Each row is a point. Any point is a mix of the corners, with weights that add up to 1. It lies inside the corners' shape when no weight is negative. Say inside or outside, and name the corners with a negative weight.

Corners:
(1): [0.014 -0.020 -0.011]
(2): [0.013 0.059 0.073]
(3): [0.050 0.005 -0.014]
(4): [-0.050 0.020 -0.074]
Points:
[-0.024 -0.012 -0.074] => outside (2)
[0.014 -0.013 -0.009] => inside
[0.013 -0.015 -0.010] => inside
[0.013 -0.015 -0.009] => inside
[0.004 0.048 0.027] => outside (1)
[0.000 0.032 -0.009] => outside (1)
[0.035 0.006 0.023] => outside (4)
[0.007 -0.011 -0.015] => inside

Corners:
(1): [-0.061 0.049 -0.043 0.006 -0.001 0.101 0.039 -0.033 -0.024]
(2): [-0.029 -0.010 -0.068 -0.038 -0.032 0.091 0.067 -0.044 0.030]
(3): [-0.054 0.032 -0.076 -0.005 0.012 0.077 0.038 -0.019 0.044]
(4): [0.012 -0.042 0.036 0.028 0.015 -0.044 -0.023 0.034 -0.008]
(5): [0.008 -0.030 0.017 0.034 -0.029 -0.084 0.026 0.038 -0.014]
(6): [0.007 -0.001 0.051 0.049 -0.016 -0.005 -0.013 0.043 0.033]
(7): [-0.020 -0.006 0.056 -0.014 0.005 -0.049 0.007 0.019 0.030]
(8): [-0.010 0.066 -0.062 -0.054 -0.022 0.040 -0.021 -0.023 -0.001]
(9): [0.024 0.022 0.007 0.014 0.020 -0.008 0.036 0.001 -0.009]
(10): [-0.040 0.041 -0.031 0.018 -0.014 0.047 0.011 -0.089 0.013]
Points:
[-0.013 0.018 -0.017 -0.007 -0.014 0.007 0.008 -0.002 0.001] => inside
[-0.006 0.003 0.004 0.016 -0.001 0.002 0.002 -0.004 0.005] => inside
[-0.036 0.016 -0.042 -0.022 -0.022 0.054 0.034 -0.029 0.022] => outside (4, 9)
[0.003 0.000 0.038 0.040 0.012 -0.051 -0.001 0.008 0.005] => outside (1, 2, 8)
[0.006 -0.016 0.006 0.000 -0.008 -0.013 0.015 0.022 0.019] => outside (1, 10)
[-0.022 -0.012 -0.030 0.010 -0.015 0.020 0.012 0.030 0.010] => outside (7, 9, 10)
[-0.028 0.028 -0.040 -0.008 -0.004 0.037 0.015 -0.010 0.021] => inside
[-0.009 -0.015 0.023 0.023 -0.010 0.005 0.023 -0.001 0.003] => outside (3, 8)
[-0.013 -0.008 0.012 0.021 -0.001 0.006 0.019 0.006 0.011] => outside (8)
